Rows are points. The window is the flat piece filled in between its corners: a triangle in 3 columns, a solid with four corners in 4, and so on. A path goes straight from each point to the next, and from the last back to the first. After which points does the path pass through the window?
In the rows, 128 means zero.

Window:
[[146 129 137 172]
 [161 146 130 107]
 [ 52  98  73  85]
 [133 153 156 123]]
Path:
(1): [123 157 114 149]
(2): [130 110 194 121]
(3): [86 45 80 67]
(4): [ 53 167  89 117]
(5): [ 95 166  93 112]
(6): [118 123 139 110]
(7): [159  97 151 128]
(8): [101 198 145 124]
(9): [129 150 113 116]
(10): [160 121 137  97]
(11): [ 76 104 164  45]
(12): [ 98 122  70 119]
Through the window after points: 3, 5, 7, 9, 11

Window (8 x 8):
[[128 112  34  99 178  91 132 190]
 [119 123 162  84  90 120  85  93]
 [133 146 166 121 125 100 171 142]
 [ 54 162 182 112  86 148 136  91]
 [163 141  16 162 145 101 118 139]
 [113 105  43 127 157  82 120  54]
 [137 108 160 130 103 191 148  95]
 [134 176 179 107 161 159 136 136]]
Path:
(1): [108  99  96 210 134  88 108  88]
(2): [160 164  90  99 138 124 149 155]
(3): [127 139 119  91 119 119 148 129]
(4): [ 96 130 113 141 183 134  75 148]
(5): [141  27 214 156 116 182 121 135]
(6): [140 185  84 105 134 112 156 116]
(7): [103 144  94  84  82 105 142 112]
(8): [188 117 105 196 204 132  66 139]
(9): [107 125 135 135 141 136 120 112]
(10): [120 160 122  83  97 137 123 103]
(11): [167 159  86  27 114  68 127 140]
(12): [109 106  96 152 146 150 111 120]
(13): [113 128 119 205 143 104 112 119]
(14): [152 108  59  78 147 117 133  89]
(15): [146 123  76  67 103 112 141  62]
(16): [111 140 155 163 152 143 122 103]
Through the window after points: 1, 3, 7

Window (9 x 9):
[[109 154 158 114 145 114 161 129 147]
 [125  81 135 188 168 150 174 188 180]
 [107 149  87  70  63 100 137 102 148]
 [102  86 138  89 131 133  68 158  83]
 [ 77  99 105 177 221 142 122 113 137]
 [184  81 118 136  90 159 122  67 197]
 [ 53 143 175 154 114  85 120 146 111]
 [ 67 172  75 162 100 185 160  86 144]
 [171 126 136 119 147  73 123 134 116]]
Path:
(1): [ 75 129 115 106 127 114 110 161 195]
(2): [165 114  92 161 107 146  76 160 197]
(3): [106 103 141 107 149 114 145  96 105]
(4): [126  50 142 163 113 155 202  71 180]
(5): [170 144 112 121 130 124  76 149 160]
(6): [ 81 119  89 105 119 124  59 174 146]
(7): [133 100 172 111 124 143 165  81  64]
(8): [117 144 130 154 118 120 146  99  99]
Through the window after points: 2, 4, 6, 8

Window:
[[ 95  87  86 152 140  85 157 117 169 112 107 155]
 [131 140  72 185 177 108  98  82 149 160 137  83]
 [168 120 145  91 143 164  36 117 170 128 106 118]
 [138 107 176 104 112 184  87 164  96 173 133 133]
 [ 81  33  87 137 138 152  98  81  57 124  68 145]
 [ 53  74 128  99 157 136 160  62 125 137  92 216]
 [162 138 185 163 164 204 101 121  86 141 105 124]
 [108 201 141 177 121 164  89  49 156 106 136 136]
 [119 128 181  99 161 110 148 104 158 112 125  80]
 [ 77 162 165 117 183 124 148 179 103 102 139 139]
 [130 126  81 161 176 213 131 150 112 131 160  56]
 [173 180  74 154 127 110 135 115  82 185  49 117]]
Path:
(1): [158 123 119 123 170 125 127  76  87 138 114 139]
(2): [ 89 109 100 153 112 158 102 131 113 151  56 125]
(3): [ 57  83 132 114 161 220 118  59 172 167  48 130]
(4): [178 155  98 154 154  60 109 146  80  90 166 127]
(5): [146 101 123 139 143 144 151 108  79  92 183 133]
(6): [ 98 118 147 125 150 151 104 117 144 143 103 130]
(7): [128 138 137 148 135 173 110 115 120 166  88 126]
(8): [148 142 115 126 158 141 111 122  89 122 144 100]
Through the window after points: 1

Window, 14 rows:
[[143  83 160 157 208 135 191 183 101 150 139 149 143 107]
 [ 83  32  63 149 129 164 138 158 112 100 115 114 112 120]
 [113  98 115 138 172 148 118 146 119 148  91  97  84 104]
 [ 95 164 144 162 112 142 141 128 118  69 127  90 118  92]
 [109 133 112 129 131 123 134 129 119  90 150 102  49 137]
 [ 55 121 155 161 109 128 177 140 115 120 108  97  84 146]
 [123 125 135 124  98  94 131 213 162 159  94 125 132 137]
 [136  98 147 113 149 154 139  97 149  96 176  83 149 138]
 [172 121 162 102 122  80 139 117  57 157 144 143 112  96]
 [ 66 148 115  99 149 182  81 148 179 103 118 151 135  90]
 [129 127 130 161  89 143 127  87 132  94 123 120  74 144]
 [161  99 141 175 144 172 143 128 107 212 220 108 143 106]
 [129 130  97 132 139 133 249 115 148 161 138  93 166 122]
 [110 118 103 139 132  94 111 106  86  72 117 114 112 175]]
Path:
(1): [101  68 116 170 164 115 139 139 117 141 131 109 119  80]
(2): [141 131 124 113 118 186 155 151 110 106 139 132 115 180]
(3): [138 127 109  80 114 173 137 168  94  87 168 131 157 153]
(4): [102 100 109 174 144 122 194 109 147 152 109  92 111 104]
(5): [105 107 107 150 134  61 130 135 146 143 138 131 126 118]
(6): [121 112 135 136 134 171 142 136 109 112 117 107 115 128]
(7): [109 115 118 106 130 158 146 153 106 125 119  96 121 139]
(8): [115 116 123 151 145 112 147 131 134 124 136 122 128 112]
(9): [111 111 115 140 153 107 187 108 157 139 130 125 140 123]
(10): [136 142 136 142  97 197 136 156  83 133 157  79 110 112]
(11): [106 151 127 128 126 156 133 152 108 139 134 115 121 134]
(12): [118  48 140 176 136 116 164 116 161 122 136 108 133  91]
(13): [102 118 130 174 114 127 125 105 146 112 143 117 120  81]
(14): [108 133 132 136 125 141 161 143 107 102 118 100 106 137]
(15): [124 124  91 105 127 201 163 135 102 167 115 114 104 150]
(16): [132 105 165 164 146  57 116 129 139  79 160 119 128  81]
Through the window after points: 1, 3, 9, 13

Window (14 x 14):
[[164 143 148 190 139 112 127 142 147 120  84 125 142 149]
 [ 83  26 154 117 131  50 129 164 227  90  54  70 101 105]
 [ 62 157 156 113 125 118 141 184  94  68  58 129 112  89]
 [153 155 175 159 100 177 170 157 129 229 167 124 132 103]
 [ 95 171 184  77 172 157 153 155 152 102 125 103 155  97]
 [139  95 112  74 126 118 157 106 165  98 136 163 101 144]
 [115 124  49 191 165 142 148 189 169 154 119 162  87  79]
 [142 108 115 180 157 160 147 129 121 132 135 115  65 161]
 [131  68 140 133 184  87 129  85 123 141 142 154  89 125]
 [ 68 225 120  34 150 210  97  84 103 208 149 106 184 115]
 [164 103 130  73 178 177 187 185 147 165 110 226  92 194]
 [160 151 175 187 116 151 103 177 178 206 182 149  84 140]
 [ 85  95 165 131 113 161 110 173 120 143 177 106 177 100]
 [187 142 147 128 139 116 133 183 118 173 160 110 107 143]]
Path:
(1): [154  60 124 173 123 186 141 130 156 128  78 138  82  92]
(2): [148  86 199 108 177 175  92 148 171  81 127 145 129  64]
(3): [ 99 162  97 140 112  90 178 155 105 201 130 124 123 169]
(4): [106 113 155 131 137 137 143 155 149 152 154 134 157 145]
(5): [132 123 153 156 118 154 101 164 121 143 139 109 117  86]
(6): [142  77 147 158 138 189  94 153 117 119  93 143 101  89]
(7): [ 76 187 149  91 127  60 192 161 169 146 124  99 139 142]
(8): [109 131 159 155 134  92 136 156 171 162 162 148 103 166]
(9): [151 123 133 152 129 162 128 151 129 168 122 128 110 104]
(10): [181 106 172 109 125 170 128 155 138 162 103 164 119 124]
(11): [ 48 158 127 127 151  92 158 140 137 106 163  92 114 142]
(12): [105 127 100 187 116  96 176 121 115 152 193 159 136 170]
(13): [156 123 151 103 164 157 127 165 165 149  90 134  85 114]
(14): [203 141 230  96 169 180  88 140 154 128  81 111 153  99]
(15): [ 83 142 105 139 121 133 147 162 130 181 185 132 111 139]
(16): [ 92 135 106 125 159  93 142 182 168 137 131 130 117 114]
Through the window after points: 4, 6, 14, 16
